Each row of a before or after table is a point. One or more steps were done to the points. Then noise was added and the rows were shuffled. The steps act on columns, c1 being the first. What was done? A step turns or swaps two columns, mirrors them in a line or flattens them onto one, adds a multiple of one to another, or multiplies or shifts one. Angles are multiples of 10 degrees, from the lower column toward the higher: turns from -170 to 170, lines from 10 to 170 but not 90. Use the fewest steps. Two steps may share a column if one is a turn and the other turns, adds or multiplies; they go together, in the order done. Otherwise the lowest column goes first.

Before:
[[ 3.7 -0.4]
 [-2.5 -3.0]
 [-2.1  1.7]
 [-1.5  1.8]
 [-0.9 -3.4]
 [ 0.0 -1.3]
 [ 0.2  6.9]
 [-3.8  0.9]
 [ 2.9 -0.4]
 [-3.4 -7.3]
 [-1.4 -1.7]
 [ 2.3  0.9]
 [-3.0 -6.6]]
After, 13 rows:
[[ 5.9  3.4]
 [-2.4  0.5]
 [-7.2 -0.9]
 [ 1.3 -3.3]
 [-8.4 -0.8]
 [ 0.9  2.4]
 [-1.2 -0.5]
 [ 1.8 -1.4]
 [ 1.5 -3.4]
 [-3.7 -1.2]
 [-1.2  3.7]
 [ 0.7  3.3]
 [-3.6  0.7]]
Steps: turn c1 and c2 by -60 degrees

Before:
[[-3.4  7.2 -1.5]
 [ 0.9 -0.6 -1.9]
 [ 5.9  0.0  0.7]
 [ 2.0 -1.8 -1.1]
 [ 1.2 -0.6 -3.1]
 [-0.4  1.4 -2.7]
 [-4.8  7.7 -0.4]
 [-4.8  7.0  1.6]
 [-1.1  0.6 -1.0]
 [ 1.0 -2.5  0.2]
 [-3.9  4.8  0.0]
 [ 2.1  1.3 -2.6]]
After:
[[-0.7 -0.6 -1.8]
 [-2.9  4.8  2.8]
 [ 1.1 -2.3 -0.5]
 [-1.2  0.9  0.1]
 [-4.0  7.4  2.6]
 [-2.6  7.5  4.4]
 [-2.4  1.4 -2.0]
 [ 0.8 -1.6 -2.3]
 [-0.2  1.3 -3.7]
 [-1.0 -0.8 -3.3]
 [ 4.7 -0.1 -3.2]
 [-3.3  6.8  1.0]]
Steps: turn c1 and c3 by -40 degrees

Before (8 x 4):
[[ 0.5 -1.1  2.9  2.1]
 [ 2.9 -1.3 -0.2  1.2]
 [ 0.1  1.2 -2.0 -2.5]
 [-1.6  4.1  2.3  1.0]
 [-1.2  4.6  1.1  0.3]
 [ 1.7 -3.3  0.6  2.4]
 [-6.8 -0.5 -3.2  2.8]
 [-2.9  0.4  1.7  1.0]]
After:
[[-7.8  2.7 -9.6 -0.5]
 [-0.8 -2.4 -6.2  1.2]
 [-3.8  0.9  5.2  0.5]
 [ 0.8  2.4  1.9 -3.5]
 [-2.2  0.2  3.1  4.5]
 [ 1.9  1.2 -0.5 -1.3]
 [-2.7  1.1  6.8  4.1]
 [-0.7  2.1  8.6 -1.3]]
Steps: shift c1 by -1.0; swap c2 and c4; multiply c3 by 3

Before, 14 rows:
[[ 0.3  6.3 -1.1  4.0 -3.8  0.9]
 [ 2.5 -2.8 -0.9  3.2 -5.0  2.5]
 [-2.1  3.1 -0.7  1.1  0.8  1.3]
 [-2.1 -1.8  3.8 -3.2 -1.3 -4.5]
 [ 1.4  5.3 -1.4  4.5 -4.4  0.4]
 [-4.5 -2.0  3.4 -0.3  2.1  3.7]
 [-0.6  0.6  2.2 -4.1 -0.3 -4.4]
 [-2.4  3.5 -2.9 -2.7 -1.0  2.0]
 [ 1.7  1.0 -5.6  5.2 -2.0 -1.0]
 [-6.3 -4.3  4.7 -4.2 -0.5 -7.0]
 [-4.1 -3.3  5.7 -2.8  5.6 -3.3]
 [ 3.1  0.6 -3.2  4.6 -2.9  2.0]
 [ 5.9  2.3  0.4 -0.2 -3.8 -4.2]
 [-3.0 -2.8  2.2 -2.5  2.2  0.2]]
After:
[[ 3.6  4.1 -1.6  0.4  1.0  0.5]
 [ 6.2  2.8 -3.3  2.6 -3.6 -0.1]
 [12.0 -1.6  0.4  0.6 -3.8 -2.0]
 [ 1.2  0.1  3.1  1.5  2.3  1.1]
 [ 7.7  0.9 -3.6  2.6 -4.4  0.0]
 [ 4.2  2.8 -0.5 -3.7 -1.4  0.5]
 [-0.5 -4.3  6.0 -0.3 -0.8 -2.4]
 [ 4.4 -3.1  5.2  0.0 -2.3 -1.1]
 [ 2.9 -0.5  3.1 -0.3  2.3  0.3]
 [ 1.8  2.3  6.4  1.7  5.4 -1.8]
 [ 8.7 -7.4 -1.9  1.6 -5.2  1.4]
 [ 7.6 -1.0 -7.9  0.0 -1.8 -0.1]
 [ 5.7  0.0  4.5 -2.2 -0.3 -1.5]
 [ 9.1 -2.1 -5.5  1.8 -3.1  0.7]]
Steps: shift c1 by 6.0; add 1 times c5 to c2; turn c3 and c4 by 40 degrees; multiply c6 by 0.4
